Rows are points. Any point is a mix of the corners, with weights that add up to 1. It lies inside the corners' shape when no weight is negative. Is each point inside? If not, which corners have a negative weight?

Corners:
(1): 0.058 0.024
(2): -0.012 -0.070
(3): -0.040 0.033
Points:
0.043 0.037 => outside (2)
0.002 -0.064 => outside (3)
0.042 0.043 => outside (2)
-0.032 -0.062 => outside (1)
0.013 -0.064 => outside (3)
-0.008 0.050 => outside (2)
-0.003 0.052 => outside (2)
0.043 0.021 => inside

Corners:
(1): 0.024 0.008 -0.123 -0.021 -0.071 0.140 0.008 -0.005 -0.073
(2): 0.001 0.050 0.037 -0.021 0.032 -0.033 -0.009 -0.020 -0.075
(3): 0.013 -0.033 -0.033 -0.013 0.042 -0.049 0.044 0.020 -0.056
(4): -0.052 -0.045 0.034 -0.046 0.025 -0.017 0.056 -0.006 0.164
(5): -0.010 0.039 0.017 -0.043 0.047 -0.020 -0.082 0.033 -0.094
(6): -0.045 0.018 -0.024 -0.024 -0.038 -0.024 -0.015 0.040 -0.020
(7): 0.019 -0.022 0.010 0.089 0.019 -0.020 0.037 0.034 -0.005
(8): -0.033 -0.029 0.034 0.003 0.014 0.020 -0.003 0.038 -0.007
(9): 0.204 -0.055 0.038 -0.022 0.008 0.032 0.064 0.060 -0.052
(10): -0.008 -0.038 -0.007 -0.030 -0.025 0.034 -0.036 -0.026 -0.057
Points:
0.019 -0.009 0.024 -0.040 0.019 -0.013 -0.041 0.019 -0.089 => outside (1, 4, 7)
-0.008 -0.029 -0.003 -0.012 0.004 0.006 0.015 0.016 0.015 => outside (2)
0.088 -0.023 0.015 -0.021 0.016 0.008 0.017 0.037 -0.052 => inside
0.009 0.008 0.001 -0.030 0.008 0.008 -0.003 0.023 -0.036 => outside (7, 10)
0.027 -0.020 0.040 -0.042 0.027 -0.029 0.017 0.022 0.001 => outside (1, 7)
-0.034 -0.007 0.007 -0.019 0.018 -0.006 -0.007 0.010 -0.004 => outside (9)
0.035 -0.024 0.030 -0.045 0.007 -0.016 0.024 0.008 -0.010 => outside (1, 5, 7)
